Each row of a before or after table is a point. The points were changed in one or more steps. Then noise was added and the rows were shuffled. The steps act on columns, c1 being the first. What was done? A step turns or swaps two columns, mirrors them in a line or flattens them onto one, adds a multiple of one to another, or multiplies or shifts one. Angles are multiples of 10 degrees, from the lower column toward the higher: turns from -170 to 170, lines from 10 to 170 but not 90. Use the fewest steps. Two steps may share a column if one is a turn and the other turns, adds or multiplies; they go together, in the order done. Otherwise the lowest column goes first.

Before (13 x 2):
[[-0.53 -0.49]
 [ 0.16  0.12]
 [-0.38 -0.16]
 [ 0.14 -0.23]
 [-0.20 -0.02]
 [-0.43  0.39]
 [ 0.22  0.91]
 [-0.49  0.21]
 [-0.11  0.30]
 [-0.67  0.03]
 [-0.01 -0.48]
 [-0.66  0.55]
 [-0.35  0.34]]
After (13 x 2):
[[ 0.09 -0.72]
 [-0.28 -0.65]
 [-0.30 -0.11]
 [-0.46  0.05]
 [-0.01 -0.98]
 [-0.35 -0.29]
 [ 0.15  0.40]
 [-0.08 -0.19]
 [ 0.12 -0.37]
 [-0.25 -0.16]
 [-0.35 -0.98]
 [-0.16 -0.49]
 [-0.44 -0.46]]
Steps: multiply c1 by 0.7; shift c2 by -0.50

Before (12 x 6):
[[ 0.56  0.28 -0.61 -1.06  0.27 -0.96]
 [-0.14 -0.03  0.16  0.24  0.19  0.41]
 [ 0.08 -0.11 -0.51 -0.64 -0.19 -0.65]
 [ 0.26 -0.37  0.29  0.47 -0.06 -0.35]
 [-0.14  0.29 -0.60  0.18  0.68  0.36]
 [ 0.06 -0.24 -0.30  0.71 -0.29 -0.26]
 [-0.33  0.02 -0.14 -0.04 -0.38 -0.52]
 [-0.10  0.11  0.29  0.40 -0.02 -0.58]
 [ 0.27  0.20  0.27  0.12 -0.31  0.25]
 [ 0.53  0.43  0.14  0.09 -0.34  0.28]
 [ 0.47  0.26  0.29  0.47 -0.12  0.23]
 [-0.02 -0.07 -0.52  0.10  0.51  0.16]]
After (12 x 6):
[[ 0.15 -0.35  0.30  0.30 -0.01  0.23]
 [ 0.29  0.29  0.26  0.41 -0.05 -0.19]
 [ 0.73  0.28 -0.60 -0.11  0.12 -1.40]
 [-0.17 -0.06  0.14  0.02  0.04  0.44]
 [-0.36  0.03 -0.14 -0.09 -0.15 -0.56]
 [-0.49  0.30 -0.64  0.58  0.30 -0.09]
 [-0.11  0.10  0.26  0.01 -0.02 -0.74]
 [-0.48 -0.25 -0.28  0.93 -0.09  0.10]
 [ 0.28  0.22  0.27 -0.01 -0.13 -0.02]
 [ 0.46  0.43  0.12  0.21 -0.13 -0.38]
 [-0.34 -0.08 -0.50  0.54  0.21  0.27]
 [ 0.16 -0.11 -0.50 -0.07 -0.09 -0.49]]
Steps: add -1 times c3 to c4; turn c1 and c4 by 30 degrees; add -1.5 times c2 to c6; multiply c5 by 0.4
